Every row gives one point. Each table stands for the endless flat space through its points: a line for two points, a plane for three, and so on. Write the one point that lies in both, or say that there is none.
In the rows, 128 means zero.

First, 3 rows:
[[128 132 121 123]
 [ 48 192  51 163]
 [100 164 101 149]]
Second (2 x 4):
[[ 84 176  61 152]
 [ 86 172  69 152]]
They share: no point

First (4 x 8):
[[110 184 154 193  89 129 131 137]
 [113 179 165 181  85 126 135 134]
 [ 99 171 141 124  95 145 177 124]
 [ 90 162 100 141 111 179 187 151]]
Second:
[[ 74 173 132 136 112 129 177 164]
 [140 143 156 172  76 183 153 134]]
They share: [107 158 144 154  94 156 165 149]

First:
[[137 121  38 103 153 123 166 109 117]
 [103 131  96  87 121 112 108 106 120]
 [123 143  76  87 137 126 120 112 130]
 [135 191  94 159 209 165 147 172 172]]
Second, 2 rows:
[[ 90 172 117 138 152 122 118 156 145]
 [126 136 101 130 164 138 130 120 149]]
They share: no point

First (3 x 11):
[[122 162  97 108 119 131 113 194  83  81  98]
 [113 148 135 113 144 159  68 153 104  98  71]
 [158 155 155 109 208 166  83 127 125 160 122]]
Second, 5 rows:
[[148 187 147  83 150 189 103 179 107  91  67]
 [154 149 121  93 137 170 104 122 100 101 117]
 [114 177 129 155 186 119  73 171  89 135  87]
 [159 194 154  89 152 218 104 164  87  92  90]
 [153 144 108  89 141 149 109 126 119 105 111]]
They share: no point

First, 4 rows:
[[186  97 142 174  81 118 172 128  99 129  97  98 166 110]
 [184  98 152 171  92 113 168 136 109 130  98 109 159 100]
 [167  98 197 167 141  84 157 162 139 135  91 144 141  60]
 [127  74 172 193 108  93 164 144 164 146 104  90 162  95]]
Second, 4 rows:
[[208  81 180 176 135  94 146 183 162 141 122 110  96  92]
 [178  97 169 176 110 104 159 154 159 126 114  98 103  75]
 [163 125 164 155 105 125 156 119 166 142  98  99 101  80]
 [181 106 175 179 117  99 163 145 155 119 104  82  79  62]]
They share: [167  92 158 167  96 117 154 156 166 138 124 120 138  93]

First (2 x 18):
[[ 92 143 166 135 114 111 170 150  96 155 161 106 143 174 103 149  95 160]
 [ 83 151 172 135 112 121 177 159 104 162 154 103 138 179 111 154  98 160]]
Second:
[[122 147 175 116 132 117 163 160  84 148 194  93 135 148 103 143  70 166]
 [ 89 130 152 146 108  87 154 131  89 150 151 118 161 183  88 145 103 160]
 [108 139 162 122 134  95 144 151  77 155 175 102 151 172 101 148  90 162]
 [ 78 120 140 149 110  77 153 123  84 153 140 125 164 200  92 149 123 150]]
They share: [101 135 160 135 116 101 163 141  88 148 168 109 148 169  95 144  92 160]

First:
[[ 95 109 115 141  92 127 146 135 136 151 159 146 134 112 126 109  88 168
  126 145]
 [108 111  53 124 134 157 233 105  91 113 140 155 113 142 137 133 148  96
  114 169]
 [ 99 102 109 134  95 136 157 129 126 144 162 146 136 122 136 106  95 158
  121 148]
 [131  83  71 105 137 190 235 114  82 107 159 144 154 186 165 102 146 108
   92 168]
 [131  83 160 129  99 167 128 172 150 158 178 124 204 169 142  66  71 214
   99 136]]
Second:
[[170 119  53 137 127 196 202 126 148  94 130 124 134  99 151 128 102 169
  161 125]
 [ 95  82 108 132  99 167 171 113 128 165 174 148 116 177 138  84 109 109
  100 141]
 [116  81  91 131  95 170 184  68 112 152 206 156  74 207 105  68 108 121
  103 133]
 [108  95  78 137 108 186 153 171 151 108 103 111 171 107 163 121 102 167
  132 163]
 [191 119  39 133 129 195 216  99 136  83 155 127 111 113 128 122 101 181
  165 116]]
They share: no point

First:
[[128 106 121 136 134 109  84 102 130 164 148 102 156 179 147 107 123 173
  131 114 108 136 138 148]
 [126  98 123 147 136 103  79  98 130 173 148 103 151 189 146 103 134 180
  138 117 108 134 140 145]]
Second:
[[133  99 155 117 106 114  94 120 156 140 140 140 175 183 138  86 148 149
  132  79  87 125 150 116]
 [152  98 125 138 125 130  51 123 148 160 105 143 160 155 125 103  97 171
  135 134 122 142 142 163]
 [115 120 134 131 131 105 115 106 131 148 176  96 166 189 176  97 126 161
  121  98  97 125 139 122]
 [134  71 110 140 148  83  97  89 141 123 165 102 162 150 166 134  85 149
  143  97  81 103 116 135]
 [159 100 144 147  97 131  46 154 153 165  88 161 175 156 121  93 108 179
  146 142 124 156 154 172]]
They share: no point

First, 6 rows:
[[148 109 126 108 142 165 141 130  99 143 122 155 130 136 150  98  93 178
  138 151 123 110 164  96]
 [162 145 126  64 136 165 164  99  76 105 149 182  99 130 142 134 106 189
  107 157 141 100 177 123]
 [147 104 127 103 134 145 168 105  82 134 141 144 109  90 130 103 119 179
  138 155 133 116 138  88]
 [133  89 142 135 129 131 147 109 100 154 116  96 134  78 152  83 108 142
  146 130 113 114 135  81]
 [ 76 140 176  67  74 157 114 133  91 155 176 136 121 167 190  66 116 117
   58 109 106  59 186 154]
 [123 135 147  63 105 146 158 104  72 124 167 155 102 115 149 102 122 159
   89 141 131  83 160 126]]
Second, 4 rows:
[[120 130 140 145 183 229 191 112 143 167 158 148  95 174 171  83 104 169
  148  94 172  99 205  77]
 [126 110 111 100 103 164 101 122 113 155 160 114 126 150 149  87 118 156
  146 179 118 142 148 111]
 [124 110 159 134 133 170 169 122  93 166 162 146  87 123 146  94 128 168
  125 112 124 109 172 103]
 [110  76 146 129 129 175 159 106  97 150 150 152 110 135 168  70 154 169
  115 119 118 126 151  97]]
They share: [122 103 140 121 121 168 143 119 100 159 159 136 105 134 151  87 130 164
 130 137 120 124 159 105]

First:
[[ 98 114 132 130 153  94 127 150 133 154 108 147 135 128 101  79 150 121
  119 147 158 136 156  89]
 [116 100 124 122 167 106 129 140 119 154 108 139 153 106 105  99 144 125
  127 127 164 114 156  87]]
Second:
[[116 120  93 121 175 104  95 136 157 134 136 121 133 101 103  69 174 115
  115 147 185 160 185 102]
 [163 113 130 122 153 151 122 110 118 110 110 101 117 120 131  74 128 162
  125 138 200 117 173 105]
 [122 114 133 132 145 111 108 146 106 124  85 149 119 152  91  56 108 138
  124 110 161 113 141 107]
 [ 59  99 146 167 145  52 115 168 109 168  79 207 165 119  37  67  96 107
  136  97 110  96 121  94]
 [ 99 101 100 107 159  88 109 152 153 160 143 141 155 105 103  87 194 103
  126 163 166 156 177  80]]
They share: no point

First, 3 rows:
[[106 111 118 103 153 128  89 140  92 146 112 164 103  82 104 134 155 173
   68 116 159 146 170 110]
 [109 104 112  97 143 119  78 149  84 153 120 169 100  72  99 129 161 173
   63 122 162 150 168 111]
 [ 99 143 135 126 185 164 134 107 118 120  83 137 109 131 116 144 124 163
   93  93 138 132 170  96]]
Second:
[[103 177 165  89 179 134 105 104 104 100 129 186  86 138  51 141 110 109
  118 136 151 153 126  82]
 [ 77 142  96 118 169 102 116 167   5 122 129 113  58 130 154 179 168 155
  132 133 163 218 142 139]
 [ 85 128 134 124 186 206 123 113 101 140 108 156  89 131  92 115  77 211
   25  75  85  98 146  42]
 [124 187 187 111 154 125 114  92 107 105 123 186  74 154  43 131 104 103
  121 140 136 142 130  80]
 [107 162 114 146 185 142  92  83  97 130 135 173 100 130  92  97 114 187
   92 117 107 152 158  87]
 [117 172 169 108 151 123 118 113  90 111 117 166  72 147  65 142 118 109
  120 135 144 152 134  90]]
They share: [110 133 116 113 157 146 113 128  96 136 102 140  97 120  98 124 129 153
  88 106 135 142 158  88]

First, 5 rows:
[[145 142 113 124 176 148 110 142 156 193 155 113 125  95 100  96  99 132
   40 191 139 155  95 173]
 [163 166 160 144  99  95  81 149 185 123 190 102 119  71 196 122  87  95
  156 109 128  99 166  71]
 [135 142 110 126 175 160 151 159 156 209 164  90 129 107 115  88 113 125
   88 179 177 176  58 168]
 [104 166  87 146 154 135  94  82 171 153 150  79 137 111 120 135  59  95
   78 202 110 141 101 136]
 [168 124 130 115 175 152  97 160 160 180 148 140 109  84 102  78  99 136
   52 182 128 137 124 153]]
Second:
[[155 133 154 138 140 178  83 156 145 163 183 116 150 119  97 108 118 107
  124 174 125 163  81  96]
 [100 118 121 113 182 155 119 120 163 139 141 124 146  98 123 145 115 148
  139 142 168 142  85 135]
 [131 143 143 123 166 173  69 144 119 151 162 124 153 155  85 110  94 137
  106 170 132 199  29 108]
 [143 121 126 139 139 145 141 138 205 166 171 100 126  45 153 125 128  95
  143 156 151  89 168 125]]
They share: [140 148 120 133 151 139 111 138 169 166 162 100 123  96 135 104  89 110
 104 168 139 140 108 128]

First (4 x 24):
[[175 143 129 144 122 196 108 163 101 109 150 135 158 137 153  73  79  63
  186 107 124 148 114 165]
 [106 138 176  65 120 137  78 103 116  64 104 153 116 132 122 138  72 135
  151 108 133 145  46 150]
 [136  93 128  68 148 149 105 147  45  91 135 156 129  92 135 138  93 152
  176  93  75 217 114 108]
 [113 134 182  81 124 144  76 101 110  60 104 140 130 127 135 122  57 119
  166 121 131 145  48 149]]
Second:
[[209 141 137  26 163 125 111 182  68 115 136 179  93 155 156 118  99 132
  238  48  92 146  81 133]
 [151 140 114 130 118 187 125 143  72 137 113 201  97 142 113 113  67 127
  129 101 136 155  39  79]
 [157 106 164  97 133 143 168 180  92  81  87 171  98 105 137 115 135  49
  180 116 117 181 118 133]
 [ 99 104 142 156  96 185 125 123 124  84 121 150 156 100 119 107 111  66
  115 144 142 181 109 146]
 [168 113 123  86 116 157  97 127 113 140 156 212 133 163 162 120 109 131
  192  81 147 115  35 113]
 [126 118 134 122  99 187  91 126 111 107 143 173 146 132 145 129  97 119
  149 109 143 144  75 140]]
They share: [145 131 135  96 126 166 102 147  93  97 136 153 132 127 133 115  91 113
 166  95 114 166  98 147]

First:
[[ 71  84 130 141 142 153 188 128 178  69  73 103 128 164 113 107 164 158
   82 152 192  98 108  88]
 [136  75 171 170 178 204 134  99 192  71  83  98 107 123  78  80 115  74
   78 153 127  88 144 133]
 [101  59 157 147 192 171 132 121 204  83 106  96 137 143  79  72 138 115
   62 136 148 108 113 131]
 [108  59 193 117 147 191 135 103 204  97  68  42  80 113  81  71 156  84
   60 154 168  72 129 124]
 [ 85  48 203  79 145 149 110 136 206 129  85  12  92 112  90  58 174  94
   48 151 187  78  97 123]]
Second (3 x 24):
[[ 88  69 176 155 169 160 152 135 165  76  96  93 149 158  97  99 122 104
   91 187 143 100 122 109]
 [126 115 142 127 129 112 124 171 191  96  86 107 129 130 111  77 148 120
   89 163 177 120  80  95]
 [ 71  72 147 133 181 144 138 161 142 118  87  80 139 128 124 116 123 104
  110 143 172 102 113 138]]
They share: no point

First, 4 rows:
[[110 175 109 128 127 154 164 201 139 129 140 149  95 180 153 117 118 177
   90  95 159 139 110 186]
 [100 102 145 132 163 172 138 124 203 122 121  62  68 185 156 114 188 219
  129 115 147 134  57 137]
 [ 95 124 136 134 163 181 161 153 181 114 116 104  59 201 162  99 133 240
   81  98 159 100  62 153]
 [126 138 123 118 133 135 135 153 176 142 147  78 105 151 142 136 204 146
  163 118 149 191  97 157]]
Second:
[[ 95 142 106 136 127 156 189 195 199 151 131  96  65 165 133 138 174 188
  131 102 146 147 119 138]
 [192 141 141 119 153 164  73 100 132 140 155 124 153 168 145  86 158 117
  160 145 178 172  47 177]
 [111 150  74 116 117 166 189 169 191 115 159  72  89 141 135 138 206 212
  121 104 180 173 131 144]
 [158 171 119 141 160 187 113 147 172 146 147 102 127 178 118 106 188 157
  167 154 145 143  91 138]
 [ 93 172 114 127 159 159 171 198 194 134 130  81  66 169 137 130 187 197
  138 105 127 125 110 140]]
They share: no point

First:
[[ 68 161 125 166 105 122 188 137 110 124  52 145 137 210 110  92 173  88
   49 156  88 134  92 165]
 [ 49 163 121 181 100 112 144 147 104  78  42 129 115 212 101  61 161  38
   37 167  97 129 121 175]
 [129 163 121 167 143 140 188 104  69 171  89 106 115 139 171 140 106  43
  116 210 171 103 104 201]
 [114 128 108 182 102 191 110  72 123  72 108 102  71 112 115 120  81  42
  122 170 188 105 161 170]
 [133 146 103 130 106 146 150 118 126 112  79 146 103 169  45  53 161 163
   57 147 117  91 171  84]
 [ 86 132 111 175  76 178 124  97 150  57  86 134  91 156  80  95 123  87
   82 130 128 125 144 145]
 [163 137  93 159 101 186  82  82 120  65 117 101  45  87  83  80  61  72
  122 171 201  72 213 130]]
Second, 3 rows:
[[143 142 145 144 118 177 181 146 103  73  92 136  90 167  94  80 106 120
  118 148 151 104 141 115]
 [ 74 169 103 192 121 120 109  56 139 148  92 118  87 152 115 107 133  45
   58 172 145 119 162 175]
 [134 145 151 150 127 174 179 138 113  78  94 132  91 178  95  85  99 111
  118 138 141 113 150 117]]
They share: [113 154 121 165 115 150 146 105 116 108  91 129  88 154 104  91 123  87
  88 165 153 107 147 144]

First, 4 rows:
[[150 164 133 137 164 122 164 143 120  93 130 123 121 133 120 170 160 174
   90  86  90 161 148 142]
 [145 156 144  94 178  95 140 179 168  99 166 112 120 155 146 143 174 146
   69 114 109 128 137 181]
 [143 152 139 134 149  85 153 145 110 104 129  90 104 110 152 190 132 158
   71  71  63 167 118 149]
 [166 148 124 119 185  90 131 161 142  84 147 103 143 150 138 157 170 170
   58  93 102 136 149 172]]
Second, 2 rows:
[[163 166 147 129 148 134 133 148 155 105 134 109  91 133 124 150 175 158
   63 126  86 137 130 158]
 [143 162 145 123 152 116 153 152 143 103 138 115  97 129 132 164 165 152
   83 110  86 149 134 148]]
They share: no point

First:
[[ 83 131 158  29 112 103 118 114 133 122  91 162 141 115 127  85 156 114
  132  64 160  91 112 146]
 [114 130 205   2 144 108 111  79  71 131 156 145 116  40 157  68 154 135
  109  70 137 106 104 106]
 [ 91 150  93 169 142  79  87  35 123 181 153 119 121 129 109  72  78  80
  144 100 146 155 225 136]
 [138 121 147 115 147 140 165 131 114 157 165 135 122 114 139 102 105  80
  172 125 212 108 171  80]
 [ 79 138  91 143 116 125 146  81 116 184 208 151 164 102 124  83  74 102
  156 157 156  96 194  83]
 [ 90 134 123 118 119 121 123  39  83 180 220 141 137  58 135  59  67 126
  128 129 129 123 186  77]
 [116 124 165  52 123 169 178 141 102 143 175 173 142  81 154  90 121 104
  168 128 195  66 123  64]]
Second:
[[144 152 169  79 143  72 126  69 119 141 139 176  97 112 121 144  62 143
  134 107 135 141 115  65]
 [108  91 150 139 155 169 120  96 140 157 154  46 136  95  91 101 158 139
  105 129 234 134 153 126]
 [108 111 176 129 146 152 124  97 144 137 114  79  96  99  99 150 118 151
  110 152 208 109 128  95]
 [120  84 117 105 154  57 176  94  67 127 187 185 133  72 109  43 100  99
  175   8 121 208 238 114]
 [ 98  87 180 111 144 146 150 147 144 167 173  86 110  40 135  77 129  75
  115 126 169  93 166 120]
 [113 177 167  58  93  99  57  81 129 155 124  88 148 153 135 112 131 127
   73 148 203  66  70 117]
 [150 126 156  99 163  93 131  43 136 151 103 131  97 138 109 187  85 201
  133 125 181 157 121  72]]
They share: [114 115 151  89 132  93 129  97 113 149 147 121 128 100 127  92 118 117
 124  94 167 127 158 115]

First (3 x 24):
[[143 135 212 141 110 168 122 141 182 116  87 168 157 155  93 193 141 180
  171 105 165 199  97 144]
 [134  94 150 114  85 125 147  83 136  85 102 203 199 187  93 135 173 149
  130  79 146 157  69 165]
 [142 125 201 135 103 159 126 130 175 111  90 176 166 162  93 182 148 175
  163 100 162 192  90 147]]
Second:
[[147 136 146 162 132 142 155 104 134 122 116 184 149 140  65 188 122 185
  164  79 132 158 110 147]
 [102 170 179 112 117 162 145 115 107  73  90 179 164 162  91 160 153 162
  154 139 163 138 116 153]
 [154 130 159 168 129 162 153 103 151 109  98 151 168 170  99 160 125 158
  162  59 135 186 108 177]]
They share: no point

First (3 x 24):
[[151 143  64  54 126 180 130  86 134 121 144 129  75 167 108 105 116 157
  166 129  82 144 156 141]
 [129 148 128 123 138 120 111 101 144  91  75 130 102 152 109  96 136  96
  129 126 127  85  91 166]
 [146 129 135 129 123 114 122  98 160 106  78 146 102 146  98  87 123 101
  131 141 118  95  95 161]]
Second:
[[120 212  76  79 119 181  86  39 171 113  84 153  81 174  60  92 137 108
   96  74 123 142 136 177]
 [114 165  97 104 145 167 103  58 138  84  96 126 107 158 103  91 145 115
  136 127  89 104 112 143]
 [ 79  90  57 149 150 221 174 151  73  81 186 109  78 140  87 106 122  20
  189 138 126  80  80 170]
 [ 93 137  56 161 178 193 104  77 117 104  99 148  91 192  83 110 138  68
  113 109 116 121  47 182]
 [135 184 139  88 150 152  83  53 181 126  90 140 119 140 120  66 144 138
  149 148  84 110 135 114]
 [188 166 126 129 125 154  89  80 172 185  53 163  38 182 122 110 114 135
  102 115 129 159  85 145]
 [153 118 139  93 100 151 159 105  95  56 122  74  83 116 157 101 135 138
  197 177  68  64 137  94]]
They share: no point

First, 4 rows:
[[113 165 113 184 168 137 150 155 137 122  86 111 124 148 173 110 145 110
  168 164 137 148 121  77]
 [131 171  93 140 130 163 190 141 123  74  82 105 116 130 167  96 109 122
  134 144 183 166 135 107]
 [111 165 122 197 178 127 140 162 145 139  85 117 121 157 177 108 158 106
  179 170 120 140 114  64]
 [100 148  63 154 185 168 152 110  76  58 120  82 194  85 164 169 105 136
  131 174 178 167 162 142]]
Second:
[[117 157 112 142 171 144 163 118 132  97 109 108 151 155 165  99 118 121
  183 173 142 156 171  99]
 [ 87 160  97 151 189 111 163 103 120 124  79  78 181 155 147  69 103  91
  201 197 133 177 165 117]
 [145 157 123 143 151 179 159 141 139  67 134 134 114 149 181 134 133 150
  155 142 159 138 167  81]]
They share: no point

First:
[[143 130 173 155 150 179 126  73  96 124 127  97 145 167 138 136 125 124
   80 100 135  75 158 164]
 [152 128 179 165 153 186 134  64  88 135 125  94 143 171 148 143 128 128
   89  96 131  68 156 164]
 [144 125 170 157 161 172 118  83  98 119 132  97 141 165 142 136 117 128
   91 102 146  81 148 154]]
Second:
[[101 126 145 137 148 199 127  73  83  90 152 107 108 132 117 135 127 114
   92  84 150  79 126 130]
 [171 118 177 161 190 117  77 131 133 116 126  93 170 186 155 123  85 142
   94 132 172 109 154 158]
 [121 126 149 147 168 179 113  93  99  96 138  97 128 150 135 131 119 120
   94  94 156  91 130 144]]
They share: [136 122 161 149 169 158 102 102 108 103 139 100 139 159 136 129 106 128
  93 108 161  94 140 144]
